Every row gives one point. Two turns around zero, p and q, are shown by what they do to some points. Write where each new point lands after one turn and then the other. Backwards means that the second turn is done in reverse. Each puzzle has new turns, and all numbers are rounded.
In the rows, zero is written as 128.

Turn p:
[149 151] -> [147 103]
[135  67] -> [ 67 133]
[100 166] -> [171 148]
Turn q:
[141 137] -> [114 136]
[174  94] -> [140 184]
[ 71 173] -> [110  58]
[126 108] -> [147 134]
Where do these land?
q, then p: [205 164] -> [194 181]
p, then q backwards: [ 94 117] -> [162 118]
q, then p: [130  89] -> [139  91]
p, then q backwards: [112 119] -> [146 126]
q, then p backwards: [ 99 150] -> [164 127]

Turn p:
[124 144 109] -> [125 152 122]
[127 114  52] -> [175 173  86]
[146 103 136] -> [150 107 137]
[167 119 179] -> [131  89 180]
[ 73 127  98] -> [111 143  70]
[131 161 194] -> [ 76 104 174]
Turn q:
[150  82  94] -> [111 187 128]
[ 73 172  77] -> [ 85  90 193]
[109 155 157] -> [137  86 121]
[131 134 193] -> [158  96  80]
[152  86 109] -> [120 178 118]
[153 139 138] -> [157 131 128]
Where do these land?
q, then p: [138 182 144] -> [164  92 155]
q, then p: [152 193 106] -> [134  79 181]
p, then q backwards: [159  88 129] -> [147 170 149]
p, then q: [115  61 119] -> [124 196 136]
p, then q backwards: [129  89 141] -> [120 155 158]
p, then q backwards: [ 76 154 130] -> [ 95  80 128]

Turn p:
[195 168 170] -> [ 42 117 112]
[ 69 121  97] -> [191 113 145]
[126 112 100] -> [153 137 109]
[122 111 145] -> [127 146 145]
Turn q:
[116 165 125] -> [136 142 163]
[117  99 159] -> [139 145  89]
[143  68 182] -> [114 149  50]
[147 163 107] -> [108 121 167]
[ 88 112  57] -> [177  63 146]
[158 160 137] -> [ 94 145 151]
Where do these land?
q, then p: [140 180 124] -> [103 118 174]
q, then p: [156 144  99] -> [138 148 165]
q, then p: [118 149  75] -> [104 175 151]
p, then q: [ 94  70 161] -> [ 96 191 153]
q, then p backwards: [132  97 181] -> [176  99 102]

Turn p:
[164  92  93 177] -> [ 99 188 170 126]
[150  84 135 127] -> [142 143 166 151]
[ 91 189 154 101] -> [144  80  70 105]
[102 120  97 116] -> [ 93 107 130 142]
[181 110 106 132] -> [126 180 137 156]
[ 80 174 183 116] -> [164  70  94  86]
Turn q:
[166 147 101 109] -> [153  83 115 120]
[110 176 168 107] -> [ 87 100 160 163]
[161 104 117  84] -> [136 104  72 133]
[138 105 123 212] -> [185 186 160 118]
[ 65 107 131 128] -> [ 79 168 132 106]
Where do these land?
p, then q: [141  67  91 115] -> [122 170 182 156]
q, then p: [ 83 105 176 145] -> [122 106  92  70]
p, then q: [148 159 178 152] -> [146  71  99 136]
q, then p backwards: [121 153  81  70] -> [ 57 162 127 131]
q, then p backwards: [147 156 114 157] -> [122 102 166 132]
